Every row gives one point. The last column is the point's height on a tilted bowl or saddle (a function of degree 2), plus a little noise. Along how many of its main directions does it bend up, bend down or stay straight?

Points, 16 rows:
[[ 22   7  29  19]
 [ 23  17  36  13]
 [ -9 -31   2  19]
 [-10 -95  -1 -64]
 [  0 -18   2  26]
 [-35  19 -16   8]
 [-27   3  -7  21]
 [-22   3  19  26]
 [ -5  15  35  24]
 [-39 -27 -32  -9]
 [ -1  30 -19  17]
 [-15  -8  24  27]
 [ 56  87 -17 -82]
 [-24  -4   2  25]
 [ 25   9 -15  14]
 [  3  -8 -34  12]]
Directions: 0 up, 3 down, 0 straight

Points, 17 rows:
[[ 15   8  16  -5]
 [-38  22  -6  20]
 [ 12  47   6 -12]
 [-21 -52  -2  -6]
 [ 33 -22 -21  13]
 [-26   2  16   7]
 [ -7  18  -7   4]
 [-30 -42 -21  -7]
 [  7 -30   7   6]
 [-49  -7 -24   6]
 [ 36  35  31 -28]
 [-27  21 -61  47]
 [-70  46 -65  95]
 [-59  -1  14   7]
 [ 56  -1  45  -7]
 [-32 -42 -19  -9]
 [ 14 -23 -22  11]]
Directions: 2 up, 1 down, 0 straight

Points, 27 rows:
[[ -3  15  78  16  -2]
 [-19  29  19  55   5]
 [-77  -1  21  24 -76]
 [-32   2   2   6 -31]
 [  7 -27  -4  22  -4]
 [ -9  52 -43  17 -58]
 [  1 -11  46 -23  -7]
 [-74  18  -3  56 -72]
 [ -3  -7  11  -8 -14]
 [ 18  16  26  11  -9]
 [ 43  -4 -44  29 -21]
 [ 10 -37  14  -6 -24]
 [ 10  47   6  32 -15]
 [  8   5  38 -31  -3]
 [ -6 -52 -35  31   7]
 [-16  37 -43  11 -52]
 [-23  10  53  32  -2]
 [ 38  -4  30  16 -20]
 [-22 -33  14 -33  -9]
 [ -6  26 -22  67  33]
 [ 10  89  24  48 -42]
 [-38 -20  45 -44  -4]
 [ 18 -50   9  10 -33]
 [  1 -14 -16  43  21]
 [-39   4  19  17 -31]
 [ 29   1 -20 -43  -9]
 [  9  -7 -20 -78  41]]
Directions: 1 up, 1 down, 2 straight

Points:
[[  4  41 -23 -10  -8]
 [  0  17  22  20  19]
 [-16   1  57 -58  34]
 [-95  39  37   8  95]
 [-18  14 -30   7   2]
 [  2  12 -39   1  -5]
 [-39 -13 -14 -13  19]
 [ 35 -52   0  -3  30]
 [ -7  38  -5  27  17]
 [-12 -20  42 -11   0]
 [-26  21 -52  32   2]
 [-16 -27  11   3   9]
 [ -5  61 -27 -26 -15]
 [ 33 -22 -12  18  30]
 [ 21  24 -46 -30 -16]
 [ -4   3  16  42  27]
 [ 14  43  37 -42  40]
 [-21  63  10 -44  34]
 [  5 -29  -1 -45  23]
 [-39 -38  23  13  10]
 [ 24 -15   7 -41  23]
 [ 33  44 -29  28  10]
 [-10  25   0  21  16]]
Directions: 3 up, 1 down, 0 straight

Points:
[[ -3  39 -54   3 -23]
 [ 26  -1  40 -24   4]
 [  9   8  95 -17  11]
 [ 24  -8  19  22 -25]
 [ 45 -14   8 -35 -17]
 [ 16  -8   3  12 -12]
 [ 32 -27 -19   5 -19]
 [ 46 -71  33 -38 -62]
 [ 22  58  16   2 -47]
 [-24  25 -16  24 -11]
 [  1   6 -30 -34 -11]
 [-18  -7  21   2  -5]
 [-45  51  41 -15 -29]
 [ -3  33  -8  10 -21]
 [ -5 -18   0 -11  -3]
 [ 36 -27  22  -4 -21]
 [ 18 -20  56   6 -19]
 [ 23  21  35  28 -43]
 [-13  20  52  70 -90]
 [  0 -50   9   3 -19]
 [-47  32 -35 -45 -28]
 [-25   3  20  40 -22]]
Directions: 1 up, 3 down, 0 straight

Points:
[[ -5  11 -24  31  23   7 -20]
 [ 23   3  21   1 -17 -24  -4]
 [ 53  72 -44  21  59 -20 -95]
 [-35 -37  -8   3   7  23 -19]
 [ 56 -25  -4 -39 -27  -1 -34]
 [-24  22 -34 -41   8 -21 -20]
 [ 23  13 -14   9  42  -4 -17]
 [ -9  -4  39 -28 -61 -35 -25]
 [ 13 -15  14  12 -34  45 -19]
 [ 16 -26   1 -34 -29  42 -23]
 [ 10 -28  11  55  27  21 -19]
 [  0  20  32 -24  18   5  -4]
 [ -8   7  54  14  -5  22  -6]
 [-11  47 -16 -31  36 -21 -29]
 [ 32 -24  -4  -6  42  34 -22]
 [-24 -21  17  40 -29 -27  -8]
 [-26  20   1  31  28 -46 -16]
 [ 13   6 -14   5  -7  -8  -5]
 [ 15 -17  18 -23 -26 -44 -14]
 [-18 -29 -29   8  -2  13 -18]
 [ -3  52   8  -1 -20  30 -27]
 [-10  12 -39  40  50   4 -45]
 [ -3  -3  90 -10  -9  17 -20]
 [-16   8 -22  40  22   8 -23]
 [ 10  28  18  -5  12  32 -13]
 [ -9   6 -41  26  -1  18 -28]
 [ 68  36  24 -49 -36 -32 -64]
 [-86   5   2  -2  -1 -20 -27]
 [  9 -18  -6  35 -12 -16  -7]
 [  7  36 -11 -61 -13  12 -25]
 [ 15   4  -6  23 -18 -26  -8]
 [ -6 -27  25  -9 -46   1 -10]
 [ -7 -26 -17 -18  26  52 -32]
 [ 16 -32  22  -5   8  23  -4]
 [ 18   2  13  14 -40  81 -49]
 [ 20  -1  -6  17  10 -43 -10]
 [ 29  -2 -23 -55  22   8 -24]
 [-18 -42  62 -10  -8 -22 -10]
 [ 16 -49  28  37 -53  -1 -31]
 [-28  31   6 -14  69  37 -54]
 [ 28 -95  31  19  22  -1 -44]
 [-47   3 -12 -56  37 -15 -27]
 [-37  23  22 -14   5  -5  -6]
 [  5   9  47 -19   3 -71 -24]
 [ -1  -5  21  -9  87  40 -47]
 [ 29   1  -3 -44  12 -35 -18]
 [ 30  -9  -3  34   2   5 -11]]
Directions: 0 up, 6 down, 0 straight
